Each row of a before or after table is a point. The points were changed in one or more steps. Then noise was added and the rows were shuffled. The steps act on columns, c1 being the first. Name the steps. A step turns or swaps two columns, mirrors them in a line or flattens them onto one, adds a multiple of one to another, or multiplies or shifts one. Angles are multiples of 10 degrees, from the lower column toward the higher: turns from -170 to 170, lines from 10 to 170 but not 90. Use the fewest steps. Two steps may share a column if one is a turn and the other turns, adds or multiplies; they go together, in the order done. Otherwise the lowest column goes first.

Before (10 x 2)
[[-1.2  5.8]
 [ 0.3  4.7]
 [ 2.3 -1.4]
 [-3.9  3.7]
 [-4.6  4.3]
 [-0.7  2.2]
 [-0.4  2.5]
 [ 0.3  4.2]
 [-0.4  1.2]
 [ 3.8  0.3]]
After (10 x 2)
[[-0.4  2.3]
 [-3.8  2.4]
 [-1.4  5.4]
 [ 2.3 -0.9]
 [-0.2  1.2]
 [ 0.2  4.4]
 [-4.6  2.9]
 [-0.6  2.2]
 [ 0.2  4.9]
 [ 3.8  1.4]]
Steps: add 0.3 times c1 to c2

Before (12 x 6)
[[ 0.1 -2.2 -1.1  0.6  0.6 -2.9]
 [ 1.7  3.4  2.2  3.4  1.2  2.9]
 [ 0.5  0.3 -4.8  0.1  0.7 -0.2]
 [ 2.2 -4.2 -5.0 -0.9  1.6 -2.4]
 [-1.2  2.7 -4.7  4.4 -4.0 -0.6]
 [ 1.6 -1.6  1.3  2.5 -3.0 -2.2]
 [-2.4 -4.6  3.7 -2.3  1.6 -2.9]
 [ 3.1 -4.9 -2.7  2.9 -1.1  3.2]
 [-5.1  1.3 -3.7  0.9 -3.5 -1.6]
 [ 2.0  2.0  2.9 -0.8 -5.9  1.4]
 [-3.7  3.9 -0.7 -2.4  1.9  0.3]
 [ 0.5  3.4 -1.6 -1.5  1.7 -0.8]]
After (12 x 6)
[[ 5.1  2.2 -0.6 -3.4  3.2  0.6]
 [-0.4 -2.0 -0.4  1.5  0.8 -2.5]
 [ 2.4 -3.4  2.5 -0.3  1.0  0.1]
 [-2.6  0.2  0.1  3.2 -5.1 -2.0]
 [-3.3  0.5 -5.5 -3.0  2.4 -2.9]
 [-1.7  3.5  1.3 -1.0 -9.1  1.5]
 [ 4.5 -1.8  2.5  5.6 -6.6 -0.9]
 [-1.6 -6.2  2.0 -1.4  2.8 -2.6]
 [ 6.2 -2.5 -1.9  1.2 -5.4 -1.6]
 [-3.2 -5.0  0.8  3.3 -1.9  3.0]
 [-0.2  3.8  2.0  4.5  2.4  3.0]
 [ 2.6  0.9  2.7 -1.8  2.7 -1.1]]
Steps: turn c2 and c3 by -50 degrees; turn c1 and c3 by 130 degrees; multiply c4 by 1.3; multiply c5 by 1.6

Before (9 x 11)
[[ 4.6  2.4  3.0 -0.4 -0.9  3.9  1.8  3.5 -2.3  4.0  2.5]
 [-2.2  0.0  1.8 -1.0 -1.2 -2.0  4.5 -0.9 -0.9 -1.8  2.2]
 [ 4.1  0.5  0.8 -3.1 -3.8 -2.2  1.8 -6.5  1.2 -2.5 -0.3]
 [-1.4  1.3  1.7 -0.4  0.8 -0.1  4.3 -0.2  1.3  4.7 -1.7]
 [-1.5  0.6 -0.2 -0.9 -4.8  6.9 -1.7  4.7 -2.1 -0.2  3.6]
 [-3.2  0.9  0.1 -2.3 -3.5 -2.4 -2.8  1.4 -0.7  2.4 -1.2]
 [-3.1  5.5 -3.9 -4.9 -0.7  0.4  4.6  2.0 -0.7  1.1 -0.7]
 [ 0.0  2.8 -2.9  0.9 -5.9  0.4 -4.4 -0.7 -1.3  0.0  0.7]
 [-4.3 -0.9 -0.1  0.5 -1.4  1.3  0.2 -0.3 -5.6  2.6 -2.3]]
After (9 x 11)
[[ 3.0 -0.3  1.8 -0.9 -1.3  1.2  4.2 -2.8 -0.1 -1.9  2.9]
 [ 3.6  0.7  0.3 -2.1 -3.6  2.4 -3.1 -0.8 -1.4  2.4 -0.4]
 [-1.6  1.1  2.0 -0.3  0.6  0.8  4.3 -2.1 -2.8  4.6 -1.3]
 [ 5.2  0.8  0.3 -1.3 -4.9 -7.6 -1.4  2.4  1.9 -0.4  0.9]
 [ 3.3  5.8 -3.7 -5.4 -0.6  0.1  4.8  0.0 -0.9  1.1 -0.9]
 [ 2.7  2.7 -3.2  1.0 -5.8 -0.3 -4.4 -2.6  2.5  0.0  0.0]
 [13.6 -0.7  0.1  0.6 -1.2 -0.1  0.4 -2.8  5.6  2.8 -2.5]
 [-4.7  0.7  0.6 -3.3 -3.7  2.2  1.8 -8.4  1.0 -2.7  0.6]
 [ 1.6  2.7  3.2 -0.8 -0.7 -4.3  1.8  1.5  6.9  4.1  1.1]]
Steps: multiply c9 by 2.5; turn c1 and c9 by 130 degrees; mirror c6 and c11 in the line at 100 degrees; shift c8 by -2.0

Before (8 x 20)
[[  0.3   2.0   2.6   0.7   4.8   3.1  -1.6  -0.4  -5.5  -3.4   2.5   0.3
    2.7  -1.2  -3.9   1.3   0.7   3.8  -0.1   1.3]
 [  1.6  -0.8   2.0  -1.9   3.4   1.6   0.0   8.6   2.0  -2.0  -1.0   0.0
    0.6   2.1   0.5   1.9   1.5   2.3  -2.6   0.6]
 [ -1.3  -0.6   3.1   1.2   0.8   5.5  -1.0  -0.3  -0.1  -1.8  -0.6  -1.6
    0.6   1.9  -9.7  -0.2  -0.5   0.8  -1.7   2.5]
 [  1.2  -0.4  -2.4   1.6  -3.2   1.1  -1.7   0.4   2.0  -0.4   2.2  -2.1
   -3.7  -1.1   0.2  -5.6   2.5   0.6  -2.2   4.1]
 [  2.6  -0.8   3.3  -1.4  -0.6   0.3  -0.4   1.9   1.2  -2.7   2.6  -0.7
   -0.7   2.8   0.2   0.2   0.5  -3.7   3.8   2.1]
 [ -0.1  -0.5   2.7   0.3   5.0   0.6   1.3   3.0  -7.5   0.6  -0.1  -1.1
    0.5   2.2  -1.8   0.2   0.4   3.7  -2.0   2.6]
 [ -3.2   2.0 -10.9  -2.6   0.8   0.8   9.5  -1.0  -0.2  -2.0  -2.8   0.1
    3.0  -1.1   0.3   1.2   2.5   1.9  -2.9   1.7]
 [ -2.7   0.5   3.5   1.4   2.6   1.2  -2.2   2.1  -0.5  11.2  -1.3   1.1
    2.2   1.1   0.0  -6.8  -8.1   2.5   0.1   3.5]]
After (8 x 20)
[[-6.4  2.2  9.8 -2.8  0.8  1.0  9.3 -1.2 -5.4 -1.7 -2.9  0.1  3.0 -0.3
  -0.6  1.4  2.8 -3.2 -3.3  0.8]
 [ 4.6 -0.3 -4.3 -1.4 -0.6  0.0 -2.6  2.4  0.7 -2.9  2.8 -0.8 -0.4  3.0
  -0.8 -0.1  0.9 -2.6  3.3  1.4]
 [ 2.7 -0.7 -1.9 -1.6  3.2  1.3  1.6  8.7 -0.8 -1.0 -0.6 -0.3  0.4  1.9
   0.5  2.0  2.0  2.1 -2.4  0.3]
 [-2.5 -0.7 -4.3  1.0  1.2  5.7 -0.5 -0.5  1.8 -1.8 -0.6 -1.7  0.8  2.2
  -3.3  0.1 -0.4  1.1 -1.8 -6.0]
 [-5.5  0.5 -1.8  1.3  2.6  1.0 -0.6  2.0  2.1  9.5 -1.5  1.3  2.3  1.3
  -1.5 -6.9 -9.7  3.1  0.7  2.4]
 [-0.2 -0.4  0.5  0.3  5.2  1.0  2.7  2.5  7.5  0.8 -0.1 -1.3  0.4  1.8
  -0.9 -0.1  0.7  3.0 -2.3  0.0]
 [ 2.6 -0.3 -1.1  1.7 -3.0  1.0 -1.1  0.6 -2.8 -0.5  2.0 -2.2 -3.5 -0.9
  -1.5 -6.2  2.5  1.1 -1.7  3.1]
 [ 0.4  2.3  1.1  1.1  5.0  3.3  0.7 -0.5  6.0 -3.2  2.6  0.5  2.4 -1.1
  -1.4  1.0  1.8  4.0 -0.1 -1.7]]
Steps: multiply c1 by 2; turn c3 and c9 by 150 degrees; add 1 times c12 to c3; turn c7 and c18 by -30 degrees; turn c10 and c17 by -10 degrees; turn c15 and c20 by 50 degrees; multiply c15 by 0.4

Before (12 x 48)
[[ -0.3  -1.0  -0.6   7.2   3.0  -1.4   0.2   1.4  15.1  -0.6  -2.5   1.1
   -0.7   1.1  -0.1  -2.7  -0.9  -0.3   0.4   1.3  -4.7   0.6  -0.2   4.2
    1.9  -1.4  -8.0   1.7  -1.3  -0.3   0.7   3.8  -3.0   3.3   1.6  -1.6
    2.8  -1.3  -1.5   1.3  -6.0   0.4   0.9  -3.3   1.6   1.4   1.1   0.4]
 [  1.0  -5.6  -2.0  -0.8  -1.1   0.3  -0.8   0.2  -0.4   0.0  -2.5  -2.7
    2.4  -1.4   1.1  -1.8  -2.4   0.4  -7.8   3.9  -0.4   1.4   1.4  -1.1
    2.1  -1.5   0.1  -1.1  -2.2   0.1  -1.9  -1.8   2.8   3.3   2.8   2.3
    2.6  -2.5   1.8   3.4  -0.5   1.2  -2.6  -6.6  -1.9  -3.7   3.0   1.8]
 [ -6.7  -0.9  -3.1  -1.0  -1.3  -1.2  -1.6  -0.3  -3.4   4.3   2.9   1.5
   -7.5  -1.8   1.4  -2.4  -2.8  -0.8   0.3   2.7  -2.1  -0.6   1.4  -2.3
    3.4  -1.7   1.0   0.8  -1.5  -2.1  -1.7  -0.4  -2.7   0.8   3.3   2.2
    0.4   1.4  -1.8  -0.7   0.6   1.2   1.5  -2.9  -0.4  -3.9   2.3   3.7]
 [ -0.6  -1.7  -2.2  -1.0   2.0  -2.1  -1.3  -0.4  -2.5   0.4   0.4  -2.3
    2.4  -1.0   0.7  -3.4  -1.5  -0.5   0.3   1.4   2.2   0.2  -4.1  -1.6
    2.4  -0.2   0.1  -1.1  -0.5   0.8   1.2   1.3  -3.9  -0.5   1.5   1.1
    2.7   0.0   1.2  -1.2  -0.2  -0.6   3.0   0.6  -2.1  -2.7   2.0  -5.4]
 [  0.4  -3.1   0.1   0.4   1.6   0.3  -0.7   2.2   0.5   1.4  -3.2  -3.1
    2.6   1.0   0.8  -0.3  -0.8  -0.8  -1.7   3.5   1.9   1.6   0.6  -2.2
    2.7   1.2   1.6   1.7   3.3  -0.5   0.8  -1.4  -2.4   0.1   4.8   0.9
   -3.2  -2.6   1.1  -1.5  -2.6  -1.3   2.5   0.1  -2.1  -1.0   1.5   1.3]
 [ -1.4  -0.5  -2.5  -0.8   1.0   0.1  -1.4   0.6  -3.3  -0.3  -1.2  -3.2
    0.9   5.4  -4.3  -0.1  -1.1   0.0  -0.4  -4.8   0.6   0.8  -0.4  -0.8
    1.7   2.7   1.0   1.7  -1.1   0.0  -0.1   6.3   1.6  -4.6  -4.1   2.0
    3.8  -2.4  -0.6  -1.9   0.1  -1.7   2.5   0.4   3.4  -4.0   3.2   0.7]
 [ -0.9  -1.4  -1.3   0.4   0.0  -2.2  -1.3   1.1  -1.1  -0.7  -2.0  -3.2
   -1.1   1.9  -5.5  -2.7  -4.2   0.9  -0.6   1.7  -1.3   1.2   0.1  -2.7
   -2.2  -2.4   2.0   1.6  -0.4  -0.2   0.7   0.4   7.3   0.5   1.4   2.6
   -8.9   3.3   2.1  -0.8   0.7  -1.0   0.8   0.8  -0.5  -3.4   2.7  -1.1]
 [ -1.1  -1.2   7.9  -1.3  -0.2  -2.0   0.8   1.6  -0.5  -0.3   5.3  -4.2
    1.4  -1.4   1.7  -0.5  -0.6   1.9  -4.0   2.4   1.7  -5.0  -0.5  -1.5
   -2.4   0.2   0.3  -0.2   2.9  -1.3   1.1   3.0  -2.9   2.7   2.0   0.4
    2.7   1.3   5.9  -0.8   0.5  -1.7   2.1  -0.9   0.0   2.5  -1.4   2.9]
 [ -8.3  -1.7   1.3   5.0   1.5  -1.4  -1.3   0.0  -2.7   0.1   2.2  -2.7
    1.5  -1.5  -0.5   0.4  -4.3   0.4   0.0  -9.6  -3.2  -0.1   0.4  11.3
    3.1  -2.1  -0.9   1.5   1.7  -0.4  -6.8  -0.6  -1.4   2.3   5.0   0.4
  -16.2   7.2   0.7   2.3  -1.8   0.3   3.3   0.2  -1.9  -2.1   1.0   2.4]
 [  0.7  -0.5   0.7   1.4   3.9  -1.3   1.8  -8.2  -2.5   0.6  -3.1  -0.6
   -5.1  -2.3  -0.8   1.8  -2.9   4.7  -1.8   3.0   1.8   0.2  -0.2  -1.5
    3.4   1.2  -2.4  -2.0   6.6  -2.6  -0.5   0.5  -0.5  -1.6   0.7  -1.4
    3.6  -2.3  -0.4  -1.8   1.4   2.9   1.8  -4.4  -1.9  -0.2  -0.4   2.3]
 [ -0.8  -4.0  -2.0   0.8  -1.2  -1.2   0.4   0.8  -1.1   1.3   1.3  -0.9
    1.2  -2.3   0.1   4.6  -3.6   4.5   0.1   2.3   1.1  -0.7   0.4  -2.4
   -5.6  -1.6  -1.5   1.2  -1.2  -0.5   0.2  -0.7  -3.1  -7.7  -2.0   1.7
    0.5   1.4  -1.1  -1.8  -0.6   2.7   0.4  -1.6  -0.1  -3.2   3.0   0.7]
 [  0.7  -2.8   2.8  -1.2  -1.0  -4.1  -1.6   2.5  -3.6   5.0  -3.0  -3.3
   -0.6  -0.8   1.5   1.3  -0.7   4.9  -0.9   1.3   1.5  -4.6  -6.8  -2.2
    2.7   2.4  -3.8   0.1  -2.7   0.7  -0.3   1.6  -1.8   3.2   2.7   1.2
    0.8   0.3   2.8  -1.7   1.6   0.6   0.5  -0.1  -1.0   4.7   2.5  -1.7]]
After (12 x 48)
[[  0.4  -3.2   0.7   0.2   1.7  -0.8  -0.5   2.1   0.5   1.4  -3.3  -0.1
    0.7   0.9  -4.2  -0.5  -0.4  -0.4  -2.2   3.3   1.8   1.5   0.7  -2.5
    2.9   1.1   1.5   2.0   3.4  -0.7   0.9  -1.2  -2.1   2.2 -12.5   1.4
   -3.6  -2.5   1.2  -1.8  -2.6   1.0   2.5  -0.2  -2.2  -0.7   1.7   1.5]
 [ -1.8  -1.0  -2.8  -0.7   0.9   1.2  -1.1   0.3  -3.3  -0.7  -1.7   3.0
    4.2   5.4  -1.3   0.1  -1.4  -0.2  -0.7  -4.7   0.7   0.7  -0.4  -0.9
    1.4   2.7   1.0   1.3  -1.3  -0.1  -0.2   7.0   1.9   2.3  17.6   1.7
    3.7  -2.2  -0.6  -1.9   0.1   2.8   2.9   0.2   3.0  -3.7   2.4   0.9]
 [ -8.7  -1.6   1.6   5.4   1.9  -0.4  -1.3   0.2  -2.8  -0.1   2.1   0.9
    0.9  -1.4  -2.5   0.5  -4.6   0.7   0.1  -9.4  -3.2  -0.2  -0.1  11.5
    2.9  -1.9  -0.6   1.2   1.5  -0.4  -6.8  -0.3  -1.4   0.5 -16.3   0.1
  -16.2   7.1   0.4   1.9  -1.8   0.9   3.7   0.2  -2.0  -1.7   0.0   2.7]
 [ -0.7  -1.4  -0.6   7.5   3.3   0.8   0.4   1.3  15.1  -0.6  -2.1  -0.3
    0.0   0.9   1.5  -2.5  -0.7  -0.3   0.4   1.6  -4.5   0.9  -0.3   4.5
    1.7  -1.8  -8.1   1.6  -1.2  -0.6   0.9   4.0  -3.3  -2.2  -9.2  -1.1
    3.3  -1.1  -1.7   2.0  -5.6   0.6   0.9  -3.2   1.2   1.7   0.0   0.6]
 [ -1.1  -1.7  -1.3   0.5   0.2  -0.7  -1.2   1.6  -1.2  -0.7  -2.0   5.4
    4.3   2.1   0.1  -2.5  -4.1   1.3  -1.2   1.3  -1.3   1.5   0.0  -3.1
   -1.8  -2.6   1.7   1.7  -0.6  -0.5   0.6   0.0   7.7   0.0  -4.2   2.5
   -8.9   3.1   2.1  -0.6   0.3   1.9   0.8   0.9  -1.0  -3.7   1.3  -1.3]
 [ -1.1  -2.2  -2.0  -1.2   2.5  -1.0  -1.1  -0.6  -2.8   0.4   0.2  -0.2
    0.5  -1.0  -3.1  -3.3  -1.5  -0.5   0.2   1.6   1.9   0.0  -4.0  -1.3
    2.3   0.0  -0.2  -0.9  -0.8   0.9   1.0   1.0  -3.8   1.2  -3.1   0.8
    2.6   0.4   1.3  -0.9  -0.4   1.6   2.6   0.6  -2.8  -2.1   1.5  -5.0]
 [  0.8  -0.4   1.0   1.3   3.7  -0.8   1.6  -8.4  -2.7   0.3  -2.8   3.9
   -2.0  -2.4   2.7   1.5  -3.0   4.4  -1.9   2.7   1.8   0.2  -0.2  -1.4
    3.4   1.4  -2.4  -2.3   6.5  -2.5  -0.4   0.7  -0.8   1.9   0.6  -1.3
    3.1  -2.1  -0.1  -1.7   1.3   0.8   1.6  -4.5  -2.0  -0.4  -3.0   2.3]
 [  1.0  -5.7  -2.4  -0.8  -1.3  -0.7  -1.1   0.2  -0.3   0.3  -2.7  -0.3
    0.1  -1.8  -4.3  -1.8  -2.4   0.7 -10.3   4.1  -0.5   1.6   1.3  -0.8
    2.3  -1.4   0.4  -0.5  -2.5   0.2  -1.8  -1.9   2.7  -1.4 -12.2   2.3
    3.1  -2.5   2.1   3.3  -0.7   2.8  -2.9  -6.6  -1.4  -3.7  -0.2   1.7]
 [ -1.0  -1.3   7.7  -1.2  -0.4  -0.6   0.9   1.7  -0.7  -0.3   4.9   1.4
   -1.0  -1.4  -4.4  -0.2  -0.4   2.1  -5.3   2.0   1.6  -4.9  -0.2  -1.4
   -2.6   0.3   0.4   0.0   2.9  -1.3   0.9   2.9  -2.8  -1.5  -9.5   0.1
    2.8   1.8   6.1  -0.7   0.2  -2.1   2.3  -0.6  -0.9   2.5   0.8   3.0]
 [  0.6  -2.7   2.8  -0.7  -1.2  -0.9  -1.4   2.5  -3.5   4.8  -2.8   1.8
   -1.8  -0.7  -2.8   1.5  -0.8   4.7  -1.4   1.3   1.5  -4.4  -6.6  -2.2
    2.9   2.7  -3.6   0.4  -2.8   0.4  -0.4   1.2  -1.7  -1.3 -11.9   0.8
    0.8   0.0   2.5  -1.7   2.0   2.8   1.0  -0.3  -2.5   4.7   0.8  -1.9]
 [ -0.8  -4.1  -2.1   0.9  -1.3  -0.1   0.3   0.5  -1.1   1.2   1.5   0.3
    0.6  -2.3  -1.1   4.5  -4.1   4.5   0.2   2.3   1.3  -0.4   0.5  -2.5
   -5.5  -1.7  -1.4   0.9  -1.4  -0.7   0.3  -0.8  -3.1   5.7  17.1   1.5
    0.5   1.4  -1.2  -1.8  -0.4   3.8   0.2  -0.9  -0.1  -2.9  -1.8   0.6]
 [ -6.6  -1.0  -3.3  -0.9  -1.6  -0.8  -1.5  -0.6  -3.1   4.7   2.5   3.4
   -4.8  -1.3   4.8  -2.5  -2.6  -0.9   0.4   2.7  -2.0  -1.4   1.3  -1.9
    3.4  -1.8   1.0   0.9  -2.2  -2.1  -1.6   0.1  -2.9   1.0  -9.7   2.3
    0.5   1.5  -1.6  -0.3   0.1   2.7   1.6  -3.3  -0.4  -3.6  -0.7   3.9]]
Steps: flatten c6 and c45 onto the line at 70 degrees; turn c13 and c15 by 60 degrees; turn c12 and c15 by 130 degrees; multiply c19 by 1.3; turn c34 and c35 by -150 degrees; multiply c35 by 3; turn c42 and c47 by -70 degrees
